Each row of a before or after table is a point. The points were changed in one or more steps. Then noise was added and the rows were shuffled. The steps act on columns, c1 being the first. Name the steps. A step turns or swaps two columns, mirrors them in a line or flattens them onto one, adds a multiple of one to another, or multiplies or shifts one. Angles are multiples of 10 degrees, from the lower column toward the higher: turns from -170 to 170, lines from 10 to 170 but not 90. Use the fewest steps. Two steps may share a column if one is a turn and the other turns, adds or multiplies; they go together, in the order done. Otherwise the lowest column goes first.
In the rows, 128 means zero.

Before (13 x 2)
[[ 92 160]
 [124  63]
 [ 95 129]
 [ 96 141]
 [ 97 158]
 [153 106]
 [ 75 167]
 [125 124]
 [168  86]
 [163  58]
 [108 136]
 [105 147]
 [127 113]]
After (13 x 2)
[[168  76]
 [ 57 162]
 [125 125]
 [115 128]
 [127  95]
 [158  96]
 [159  92]
 [146 104]
 [137 109]
 [ 63 126]
 [141  92]
 [ 83 169]
 [107 153]]
Steps: swap c1 and c2

Before (9 x 4)
[[134 147 175 171]
 [105 138 147 130]
 [136 127 157 151]
 [181  57  85 145]
 [144  96 146 114]
 [115  81  93 179]
 [136  90 164 125]
 [187 121 164 175]
 [201 133 134 109]]
After (9 x 4)
[[104 136 116 142]
 [113  98 101  72]
 [137  97 114 158]
 [136 127  93 142]
 [144 107 130 149]
 [199 135 143 144]
 [180  77 136  85]
 [136 143  69 146]
 [185 124  69 138]]
Steps: multiply c2 by 0.7; turn c3 and c4 by 120 degrees

Before (13 x 8)
[[147 146 137  99 117 142 113 175]
 [170 158 167 100  91 176 176 181]
 [171 114 109 156 106 129 128 128]
 [106 173 103 178 103 167 186 103]
 [ 95 103 187  93 150 127 127 169]
 [167 143 158 108 149 109 156  94]
 [ 95 131 170 125 100 115 163 130]
 [153 147 123  93 179 100 122  98]
 [116 121 194 107 125 164 104 114]
 [117 141 149 187 125 129 134 185]
 [131 147 158 182  93 113 169 122]
 [162 127 109 176 102 181 158 162]
 [145 104 122  99 174  97 189 110]]
After (13 x 8)
[[172 187 167  99  92 173 181  71]
 [163 127 164 176 103 180 159 136]
 [116 157 177 189 126 129 132  91]
 [117 117  92 109 123 163 104  71]
 [164 162  86 107 152 114 154 111]
 [151 168 100  92 177 100 121 143]
 [ 96  78 143  92 149 126 129  56]
 [148 163 169 100 117 139 113 104]
 [ 91 137 116 126 100 114 162  85]
 [144  82 113 100 175  98 187 141]
 [132 166 114 180  90 116 170 105]
 [108 219 113 181 104 166 185 162]
 [168  99 134 153 106 126 127 144]]
Steps: multiply c2 by 2; turn c3 and c8 by -110 degrees

Before (9 x 11)
[[ 96  96  88 136 130  73 110 107 116 113 102]
 [ 55 128  69  83 119 109 100 164 110 147 124]
 [129 130 162 152 110 125 166 124 175 101 134]
 [ 99  99  81  90 138 131 120 111 117  83  98]
 [111 160 160  82  65 174 107 182 126 150  46]
 [134 178 183 138  98 121 144  78 173 104 148]
 [146 109 165 125 120 127 173  73 151 132 119]
 [149 161 123  88  71 146 105 173 146 148  99]
 [100  81 116  85 138  52 135 126 106  98 116]]
After (9 x 11)
[[180 129  68  83 150 107  70 166 109 146 125]
 [143  99  81  91 148 131 102 109 117  83  98]
 [110 178 184 136  97 121 128  77 176 105 146]
 [ 90 130 163 152 116 127 116 125 175 102 133]
 [144 160 122  88  58 146 157 172 146 148 101]
 [132  85 115  85 154  53 102 124 107  99 114]
 [ 79 111 165 122 121 126 129  75 151 133 119]
 [156  96  89 136 143  71 104 104 114 114  99]
 [153 163 160  83  69 174 119 180 127 153  46]]
Steps: turn c1 and c7 by 110 degrees; add -0.5 times c7 to c5

Before (10 x 18)
[[197 122 159  87 159 111 129  68 108 118 158 116  93 117 176 191 148 107]
 [182 125 122 146 176 112 155 165 162 136 124 134  92 110 180 153  78 173]
 [170 108  97 129 189 138 138 200 178 183  56 128 113 142 149 122  69 119]
 [177 168 163 116 160  83 126 110 109  88 132 133  98 114 151 152 101 100]
 [121  93 121 152 103 120 105  91 119 173 130 116 168 162 141  78 133 165]
 [104 118  82 123  95 159 140  87  92 158 123 118 149 108 119  76 152 156]
 [109 123 103 177 108 133 118  84 112 184  84  58 121 156 117 123 120 193]
 [179 144 113 109 151 112 117 164 162 118 124 151  57 152 166 150 125 123]
 [120 128  85 128 152 148 105  95 105 121 147 111 190 140 104 105 183 156]
 [113 106  63 152 154 174  98  71  70 151 117 112 154 161 146  48 146 169]]
After (10 x 18)
[[106 116  85 154  96 163 137  85 143 157 123 114 150 109 118  77 154 123]
 [181 123 125 174 174 115 158 165 213 136 124 133  92 113 182 156  79 148]
 [177 171 161 101 160  79 130 109 157  89 132 133  95 113 150 154  95 114]
 [108 120 105 195 107 135 118  87 162 185  82  57 126 159 116 122 120 181]
 [121 130  87 157 152 150 105  94 155 121 145 114 191 144 103 104 185 132]
 [112 105  62 170 155 178  99  70 117 151 118 112 158 161 143  51 145 148]
 [174 111  94 119 192 136 137 202 228 185  57 130 114 139 148 122  73 126]
 [180 146 110 120 149 111 115 164 214 117 125 153  54 154 168 149 130 108]
 [121  93 120 159 103 116 105  89 172 173 127 114 172 162 143  78 131 153]
 [198 122 160 108 158 112 128  66 157 119 157 118  93 118 179 193 149  87]]
Steps: swap c4 and c18; shift c9 by 50

Before (9 x 24)
[[ 84 134 118 156 145 183 183 158  92  82 127 136 101  62  83 100  73 145
  109 123 148 108  71 119]
 [ 88 136 143 158 129 148 163 158 178 109 148 119  84 142 119  63  85 108
  161 167 127 181 150 137]
 [ 74 127  84 185 100 142  87 127  89 115  81 134 157 127 123 147  82 182
   96 142 104 164  92 160]
 [ 88 107 149 164 108 112 137 137  99 139  72 141 119 123 149 142  85 146
  122 176 177 143 183 101]
 [ 97 129 137 179 151 135  97 188 119 101 183 139 147 161  84 142 111 162
  105 138  69 105 179 153]
 [132 104 107 136 109 129 160 179  82 127 102 140  97 147 173 129 156 131
  105 175 143 148 157 117]
 [131 113  96 121 134 164 120 161 117  97 159 117 142 184  36 221 118 146
  117 120  98 118 140 129]
 [113 142 144 201 182 124 104 166 131 129  58 152 146  69 110 116  81 116
   62 141 145 114 112 133]
 [148 151 114 154 181 131 155  73 160 160 114 135 153 137  67 133 126  95
  138 143 134 206  91  89]]
After (9 x 24)
[[ 84 133 122 160 144 184 182 157  91  84 127 137 103  59  67 101  76 145
  112 121 149 133  72 118]
 [ 71 126  82 148  97 141  87 127  89 112  79 136 159 129 147 146  81 184
   94 142 103 191  96 159]
 [ 93 132 140 182 151 137  96 188 119 101 183 140 147 162  67 143 111 161
  104 139  69 143 178 151]
 [149 153 116  98 181 128 156  74 158 161 110 134 154 136 123 133 126  94
  138 143 134 205  90  90]
 [131 112  98 129 134 164 122 161 115  98 159 117 143 184  27 223 116 146
  113 118  99 117 140 131]
 [ 87 135 145 119 132 149 162 160 178 106 151 120  84 144 155  61  83 107
  158 171 128 188 151 138]
 [114 144 143 193 183 123 105 165 132 128  58 153 147  70 100 115  81 117
   66 142 143 166 113 134]
 [129 103 109 120 109 129 160 176  81 128  99 139  96 148 185 129 158 129
  105 176 141 147 156 117]
 [ 89 106 149 145 107 115 140 138 101 138  71 143 117 126 158 144  85 145
  122 176 180 163 184  99]]
Steps: add 0.7 times c22 to c15; turn c4 and c22 by 40 degrees

Before (10 x 48)
[[176 147 141 134  56 147  70 101 109 110 143 135 109 144 164 123 113 165
   98 134 141 133 174 131 128  88 158 102  43 142 140 141 135 157 129 193
  146 171 131 156 128  69 153  90  71 146 112 125]
 [198 119 155 126 114 144  76 130  83  71 165 133 144 174 155  97 106  92
  141 136 136 113 160 173 154  91 137 123  82 121 134 147 113 179 101 180
  158 176 102 206  87  91 144 103  79 196  84  96]
 [ 74  95  95 148 132 122 132 167 132 133 120 116 137  85 104  92 125  95
  153  88 121 104 129 138  88 122  86 161 216 166 103 140 134 107 148  71
  161  93 120 126 163 131 136 140 136  87 166 131]
 [176 135 173 108 109 116 102  82  76  72 122 129 160 159 155 120  88 147
   92 159 145 125 162 116 168 129 131 155  63 137 149 141 111 175  98 236
  115 156  72 175 106  80  72  81  87 134  71 125]
 [108 122 133 145 126  92  90 145 145 158 108 110 124 113  77 147 152  39
  196 131 149  97 117 104  98 129 129 187 213 165  95 146 124  98 159 101
   94 118 182 103 180 178 125 158 146 111 177  83]
 [ 93 140 106 154 123  93  96 122 137 157  68 155 112 126  60 165 152  80
  152 119 157 102 116 179  63 155 108 156 214 128 155 136 125 135 138  71
  139  78 143 109 152 194 117 156 152 121 118 145]
 [175 160 205 108 115 122  86 133  62  91 180 131 149 146 140 102 100 141
   84 147 124  53 150 123 100 114  98 114  41 104 109 149 148 220 100 174
  138 152 126 146 120 115 129 123  93 123 103 117]
 [ 78 125 100 106 119  49  89 123 171 128 127 115 135  96 156 175 142  92
  191 108 136 107 126 128  83 141  98 164 170 121 137 112 125 107 161 100
  148 119 131 128 118 188 132 156 156 108 116 103]
 [149 139 168 141  63 126  71 121 107  43 163 144 107 144 149  69 117 135
  115 148 142 104 128 136 127 136  97 101  75 101  99 145 123 167 116 204
  107 148  85 161 166  69 120 133 117 186  85 102]
 [ 51 123 139  88 134  94 109 165 128 162  85 156 147 106  80 158 137  81
  157 110 144 145  78 120  88 128 122 125 170 104 106 138 100  89 146  84
  137 125 132 154 160 183 120 160 109 119 153 134]]
After (10 x 48)
[[196 121 155 151 113 149  73 126  82 130 165 130 144  73 154  96 108  94
  141 138 178 114 163 177 153  92 137 121  81 117 136 148 110 181 100 146
  159 177 106 204  86 149 140 101  82 181  84  92]
 [ 79 125  97 119 122  51  86 124 174 127 129 112 133 175 154 174 143  91
  187 108 109 105 123 130  81 143 100 165 170 122 142 110 126 107 158 109
  147 118 129 129 116  79 132 157 156 101 118  99]
 [181 146 140 132  60 151  69 100 110 128 139 131 111  95 161 122 111 163
  101 131 191 132 174 133 127  86 155 100  44 141 136 137 133 158 130 150
  145 167 129 156 123 181 153  89  72 144 113 126]
 [ 75  97  96 119 134 117 132 164 133 128 117 116 143 172  99  96 125  97
  151  88  79 104 125 141  89 123  84 161 213 165 104 143 135 111 148 109
  162  88 114 129 162 138 135 141 133  99 168 131]
 [ 49 121 141 122 136  96 110 160 127 129  84 154 148 167  80 157 136  80
  163 111  96 148  77 116  86 126 126 120 170 102 106 140  99  86 144  96
  129 124 132 154 160  80 122 157 112 108 155 133]
 [ 95 137 107 126 120  94  97 120 138 130  70 152 108 155  61 163 151  78
  151 119  97 104 112 180  60 154 107 156 210 133 158 140 124 136 141  75
  138  76 142 110 151  65 115 157 154 131 121 143]
 [152 139 166 149  64 127  73 121 104 129 163 146 110  96 150  67 121 138
  116 152 205 105 133 138 128 140  98 101  71  97 103 143 123 170 118 156
  108 151  83 164 164 177 120 130 117 186  88 103]
 [177 134 176 131 108 116 100  79  78 130 126 128 155  84 154 118  88 150
   94 160 232 126 164 117 165 128 132 153  66 139 152 142 110 174 100 168
  112 157  69 174 109 155  72  80  88 129  69 125]
 [177 163 206 126 115 120  86 135  65 129 180 129 150 107 138 102 100 145
   85 145 169  57 151 121  99 115 102 113  41 103 108 150 151 220  95 154
  142 152 124 145 119 139 132 125  93 119 103 119]
 [110 121 132 128 123  92  87 147 148 130 112 106 127 154  78 143 153  35
  196 133 113  94 119 101 102 128 136 185 213 167  94 148 123  98 164  97
   91 116 181 101 181  89 125 158 148 115 179  81]]
Steps: flatten c4 and c46 onto the line at 70 degrees; multiply c10 by 0; turn c14 and c42 by -160 degrees; turn c21 and c36 by -60 degrees

Before (10 x 64)
[[160 178 119 180 119 143 142 112  85 116  74 138 119 146 173 107  98 147
  130  56 139 103 167 114 149 127 140 103 144 112 136 118 129 113 128 172
  106 111 126 107 136 209 141 186 132  99 107 141 156 177 167 134 107 169
   93 148 124 120 115 123 152 180 108 134]
 [133 190 136 143  91 160 149  96 102 114  81 166 108 143 114  91  93 153
  175  85 147 124 147  84 148 154 152 101 149 131 156  91 120  90 132 127
  130 134 125 109 119 223 143 186 163 122 146 141 166 162 177 109 102 154
  102 127 164 114 137 127 122 176 134 121]
 [ 93  94 159 117 151  90 186 184 100 103 136 125  87 104 149 142 163 110
   89 151 125 113  59 147 106 196  98 164 149 142 138 144 130 141  99 112
  141 112 162 135 151 132 106 137  53 181 162 156 133 141 125 124 113  91
  149 168 157 175 126 143 152 148 160  42]
 [152 171 107 124 118 140 142 107 111 129  98 153 128 126 120  78 111 143
  130  79 137 152 129  99 176 125 149 113 131  96 166  85 177  85 129 163
  141 107 139 118 155 213 157 169 160 114 136 159 131 170 109 145 136 132
  106 126 111 133 154 142 105 163 100 117]
 [199 114 143 111 150  81  96  89  86 124 229 166 149 147 165 154 150 145
  117  92  82 171 183 202 131 133 141 174 135 137 129 169 159 153 179 108
  132 203 119 139 167  55 156  77 133 148 123  98 103 150 161 147 180 129
   95 153 104 119 142 140 132 120 103 147]
 [149 108 114 114 170 114 135 101 113 116 165 184 120 168 154 116 101 155
  122 113 124 179 166 185 132 120 144 189 111 152 112 159 130 132 161 118
  135 196 111 171 175 107 158  94 161 137  95 125 132 140 139 160 129  91
  108 102 114 136 101 115 151 119 109 129]
 [169 157 129 123 142  88 135  70 127 119 173 185  85 173 119 135 129 159
  113  99 115 154 165 170 111 138 144 128 131 157 172 149 147 178 172 118
  177 249 129 162 156  76 136  90 179 140 107  99 107 165 152 161 164  95
  120 123  78 130 100 105 167 108 122 126]
 [121 109 155 113 140 113 159 165  62 132 120  86  99 106 117 114 186  83
  114 160 130 105  76 161 120 190 100 138 128 134  96 163 156 124  76 152
  102  92 142 134 161 147 110 139  96 143 129 127 166 113 152  90 115  98
  156 146 154 140 134 132 167 120 140  61]
 [ 99 111 148 150 114  86 167 152  85 121 136 119 115 129 138 118 153  82
  109 102 122 125 106 146  97 162  98 170 137 131 108 135 148 151  78 132
  115 100 145 127 124 172  84 126  96 142 130 120 158 122 153 124 102 109
  161 127 166 155 151  93 147 147 117  95]
 [139 133 141 133 117 155 143  94 112 111 103 139 115 142 153 136 112 175
  114  64 146 128 163 134 165 126 143  92 130 101 161 122 139  77 142 141
  153 140 145  91 126 188 159 170 132  75 109 133 147 161 142 115 122 131
  106 130 132 136 174 135 114 186 125 170]]
After (10 x 64)
[[137  86 142 134 121 154 145  92 112 109 102 134 112 142 153 137 110 176
  115  66 143 131 165 130 162 125 144  93 127 106 158 122 138  74 140 142
  156 137 143 130 125 192 156 171 135  73 107 134 145 163 138 118 127 136
  106 131 130 139 175 136 117 187 129 173]
 [102 126 146 148 115  84 165 152  86 119 135 118 112 134 135 119 154  85
  114 103 121 128 104 135 100 161  99 167 139 131 107 133 149 153  80 136
  117 103 146 110 127 173  81 128 100 138 132 118 159 123 153 125 100 113
  163 128 167 176 148  95 144 147 115  95]
 [120 138 152 115 141 111 158 165  62 133 122  88  99 106 112 117 188  81
  114 159 130 105  76 141 124 191 104 138 128 131  98 161 154 125  80 155
  102  92 142 108 160 147 109 137 100 140 130 125 168 111 151  84 120 104
  151 143 150 147 130 132 161 123 139  61]
 [131 106 137 146  93 158 146  97  99 112  84 167 114 143 115  91  92 152
  174  86 146 121 143  72 145 154 150  99 149 128 158  92 125  92 132 129
  131 136 126 190 120 226 141 188 164 123 147 138 165 163 180 110 103 146
  101 126 162 106 139 126 123 177 131 121]
 [151 170 114 114 169 115 139 103 113 119 170 183 121 168 155 117 102 160
  122 116 121 181 166 179 132 118 142 191 109 152 114 159 130 129 164 118
  132 193 112 106 171 106 155  92 163 136  99 123 134 139 140 161 126 101
  108 100 117 143 102 115 151 117 109 126]
 [150 116 105 129 119 141 140 107 113 127  96 156 133 124 122  77 113 143
  126  76 134 157 127  96 174 126 152 109 133  96 168  88 175  80 126 158
  140 108 138 172 160 209 158 173 158 115 135 154 127 168 109 147 138 131
  105 124 113 136 152 138 106 164  99 120]
 [166 161 131 124 146  88 135  66 125 121 177 184  83 173 120 128 126 161
  113  99 118 154 167 167 108 140 142 130 130 157 173 150 146 180 174 119
  177 249 131 156 152  77 142  95 180 141 104  96 102 163 148 160 169 105
  120 122  81 131 104 103 168 107 119 127]
 [199 138 146 111 149  81  94  87  85 126 225 168 148 149 164 152 148 147
  114  91  83 168 185 188 132 136 141 174 133 137 129 173 161 155 178 105
  133 203 120 114 166  57 155  76 136 147 124  99 106 146 154 145 179 126
   98 152 107 110 140 138 133 122 106 147]
 [158 109 118 177 118 143 143 111  82 115  73 138 113 143 168 111  96 146
  127  54 140  99 162 102 151 128 142 102 146 112 138 120 129 114 130 169
  105 109 125 176 137 207 141 183 130  99 112 139 154 185 167 133 107 158
   95 144 126 115 110 117 152 177 110 133]
 [ 90 138 160 114 154  90 185 181 101 102 133 127  86 102 152 142 161 111
   90 153 126 110  63 136 102 195  98 161 147 143 137 146 129 140  95 106
  140 113 161  96 148 132 107 134  53 177 159 154 136 143 126 120 110 101
  148 169 159 202 127 143 153 148 160  43]]
Steps: swap c2 and c40; add 0.3 times c9 to c24; multiply c54 by 0.7; multiply c58 by 1.6
